Every row gives one point. Each copy is the shape, with its points in the same order, turned, moved and blurred by noise. Is it also mirrored, or only turned?

Shape:
[[  1   3  70]
 [-28  15  -6]
 [ 75  37 -11]
 [-12  -2 -29]
 [-35 -56  -6]
 [ -3 -83   3]
 [-46  44  25]
 [-33  42 -37]]
Copy 1 (8 x 3):
[[-46 -59  14]
 [  9  -3  54]
 [-87  45  54]
 [ 10  22  37]
 [ 34 -12 -13]
 [ 22  -1 -51]
 [ -1 -45  76]
 [ 15  10  84]]
Copy 1 is: mirrored
Copy 2 (8 x 3):
[[-16  77   3]
 [-18  -7  11]
 [ 22  34 -89]
 [ 20  -9 -10]
 [ 43  -2  40]
 [ 75  24  46]
 [-50  24   9]
 [-31 -34 -17]]
Copy 2 is: only turned
Copy 3 (8 x 3):
[[ 42  74  -3]
 [ 48 -14  -3]
 [ 11  14  85]
 [ 30 -24  -5]
 [ -3  -2 -52]
 [-37  18 -46]
 [ 95  14 -12]
 [ 68 -37  11]]
Copy 3 is: only turned

Shape (9 x 4):
[[-10 -29  22 -11]
 [ -8  38  -3 -60]
 [ 26  10 -36 -16]
 [ 24  33 -93  17]
 [ 29  49   6 -14]
 [  3   1 -27  51]
 [ 32 -35  -8  11]
 [-10  46  11 -42]
 [-23  38 -25 -39]]
Copy 1:
[[-26  26  13  16]
 [ 24  49 -15 -48]
 [-18  -3   4 -59]
 [  7 -43  41 -89]
 [  6 -12 -46 -39]
 [ -3 -46  35  -6]
 [-47  -9  22 -14]
 [ 27  33 -31 -32]
 [ 34  26   5 -49]]
Copy 1 is: mirrored
Copy 2 (9 x 4):
[[-33  -3 -23   7]
 [  4  66 -25 -33]
 [ 33  14 -51 -23]
 [ 82 -13 -49 -76]
 [ 42  42 -11  -4]
 [ 37 -46  -9 -25]
 [ 10 -29 -52  15]
 [  0  63  -5 -23]
 [  9  45 -15 -56]]
Copy 2 is: mirrored
Copy 3 (9 x 4):
[[  4 -46  -8   9]
 [-28 -23  63 -19]
 [  8   4  15 -51]
 [-13  63 -10 -78]
 [ 19  12  51 -12]
 [ 11  34 -36  -7]
 [ 38 -17 -25 -32]
 [-20 -13  60   1]
 [-44   0  33 -26]]
Copy 3 is: only turned
Copy 4 (9 x 4):
[[-28  11  14 -18]
 [-21  -8  86  30]
 [ 34 -24  45   9]
 [ 95  -6  45  33]
 [ -4 -34  38  52]
 [ 45  14 -16  20]
 [ 17 -20  -2 -24]
 [-24  -7  70  46]
 [  4  15  77  36]]
Copy 4 is: only turned

Shape:
[[ 33 -15 -39  26   7   7]
 [ 25 -33   7  13  -5  -4]
 [-57 -23   2  21   2 -55]
 [-11 -11 -39   5 -12  13]
 [ 21 -28 -11  14 -14 -64]
 [ 19  59  11 -15 -10 -13]
 [ 25  63 -14  12   5   9]
 [-64 -10  -7 -38  81 -12]
 [  6 -18 -14  19 -21  14]
 [ -2 -23   7 -12  -5 -16]
 [ 33 -32 -11  24 -13  18]
 [  8  20 -16  23  17   0]]
Copy 1 (12 x 6):
[[ 47  36   5   1   5  -9]
 [  9  35   5   2 -33 -12]
 [-33  -8  65  18  -5 -36]
 [  7  27  19  -3  30  12]
 [ 13  31  52 -22 -43 -33]
 [ 15 -39   4 -56 -20  19]
 [ 45 -39   2 -32   6  22]
 [-52 -20 -16  -5  49 -74]
 [ 10  29  11  11  -7  18]
 [-22  20  12 -17 -17 -16]
 [ 24  45   2  11 -20  11]
 [ 31 -16   9  -3   4 -10]]
Copy 1 is: only turned
Copy 2:
[[  5  -3 -55   4   8 -11]
 [-14 -24 -36 -23   1 -30]
 [ 24 -14  -8 -95  20  17]
 [ 15 -13  -8   2  22   6]
 [ 43 -30 -46 -56 -13 -31]
 [  7  12  10 -13 -66  -1]
 [  2  28 -21  14 -51  22]
 [ -4  72  28 -67  50 -14]
 [ -2 -28 -26  -2   6   1]
 [  1 -14  -5 -37   2 -28]
 [-20 -34 -45   5   8 -20]
 [ -1  22 -29 -15 -12   9]]
Copy 2 is: only turned

Shape (9 x 6):
[[-25   3 -28 -32  21 -24]
 [ -2  26  10  74  40 -47]
 [-24  28  -7  15 -11 -58]
 [-16 -51  67 -22  18  24]
 [-53  41 -12 -47 -44 -42]
 [ 36 -50  -9  61 -22  23]
 [-75  40 -20  39  -6  -9]
 [-63  -4   2  13 -12 -52]
 [-17 -23   9   4   7 -12]]
Copy 1:
[[-34  46  26   7 -11   3]
 [  3 -31 -52 -27 -37   2]
 [ 11  11   4  15 -48  30]
 [-58 -47  56  -7  43  36]
 [ -7  47  39  68 -34  45]
 [ 54 -38  35 -40  40 -17]
 [  0  -7 -10  64 -37 -25]
 [-10  -9  32  27 -60   9]
 [-16  -9  32  -6  -1  11]]
Copy 1 is: mirrored
Copy 2 (9 x 6):
[[ 15  -2 -37 -34  13  24]
 [-16 -14  36  -2 -61  65]
 [-25  -2   3 -10  12  60]
 [  1 -36 -63  51 -28 -34]
 [-17  28 -36  -3  71  49]
 [ 35 -80  49  32  -8  -8]
 [ 33   9  -6  24   8  95]
 [-16 -26 -33  14  15  73]
 [  6 -34 -23  12  -6  15]]
Copy 2 is: only turned
Copy 3 (9 x 6):
[[ 10  -3  -8  35  33  41]
 [ 46  49 -39 -37  67 -12]
 [ 16  34  -5  36  66 -14]
 [ 49 -20  75 -44  -7  17]
 [ -8  38  37  83  46  21]
 [-32   5  -8 -61   4 -46]
 [-18  68   6   1  76  40]
 [  4  18  31  19  92   8]
 [ 13   0  21 -11  32   6]]
Copy 3 is: mirrored
Copy 4 (9 x 6):
[[ 34  18 -33  -7  13  27]
 [-36  74  13 -12  65 -18]
 [-15  51 -19 -33  25  39]
 [-24 -64 -20  -4  16 -29]
 [  4  26 -60 -59 -12  69]
 [-42  10  60  -6 -27 -39]
 [  9  52 -20 -87  21  -3]
 [ -8  18  -3 -60  39  45]
 [ -5  -1   1 -15  11  -2]]
Copy 4 is: only turned

Shape (14 x 8):
[[-12   8  20   8 -23 -21   3  -3]
 [ 14 -32  -4  10  17   8  27  29]
 [ 41  35  16 -82 -23 -32  36 -47]
 [-14 -38 -32  63  28   5  32  38]
 [-61 -53 -39   6  34  13   2  -9]
 [  6  44 -20 -75  -7  -5  23 -88]
 [-16  13  48 -37   2  -5  37  29]
 [ 45  91 -23 -71  22   8 -24 -53]
 [-24 -27 -24  25  58   3  -9  54]
 [-14  -8  29  -6  28  -3  27  23]
 [-44 -18 -42  -3 -29 -21   0  18]
 [ 24  45   4 -40  32 -56 -10 -64]
 [  5 -20  53  -3 -17  22   1  -2]
 [-11  42  37  13   9   6  46   3]]
Copy 1 (14 x 8):
[[ -8  20 -16  11 -10 -37 -21  -6]
 [ 10 -34  37  -8   4 -18 -10  21]
 [  2  32  -8  95  32  -9 -11 -57]
 [-18 -50  35 -43   5 -23   4  66]
 [-17 -11 -11 -50  17  37  25  37]
 [ -9  44 -49  79  51  13  41 -41]
 [ -1 -35 -13  29 -32  -8 -43 -27]
 [ 28   2 -61  55  86 -42  40 -67]
 [ -2 -52   7 -58  21 -13  -4  29]
 [  3 -36 -12   5  -8   0 -36  12]
 [-56  10   9 -40  12  -8   5  -5]
 [ 24  35 -55  39  80 -19 -19 -20]
 [ 44  11  11   2 -37 -23 -14  -3]
 [ -3 -23 -37  41 -26 -43 -14  21]]
Copy 1 is: mirrored
Copy 2 (14 x 8):
[[-26 -28  -1  -5 -29 -13 -25   1]
 [ 37  13   0  25 -13 -24 -44  10]
 [-35  34  29 -27 -46   9  57  52]
 [ 50 -10 -33  59 -26  -8 -70 -18]
 [ 35 -27 -31  56  23 -15   6 -34]
 [-35  17 -29 -21 -16  29  82  36]
 [ 22  -3  13 -27 -58 -48   6   7]
 [-27  60 -12 -69   5  69  45  24]
 [ 53   9   1  25   8 -14 -59 -50]
 [ 24   6  -3  -3 -35 -46 -26 -11]
 [ 23 -57  11  40 -13  25  -6  -7]
 [-57  51   1 -21 -29  33  42 -28]
 [-21 -17   3 -23  -8 -56 -29  22]
 [  7  -3 -46 -34 -70 -28 -23   7]]
Copy 2 is: only turned
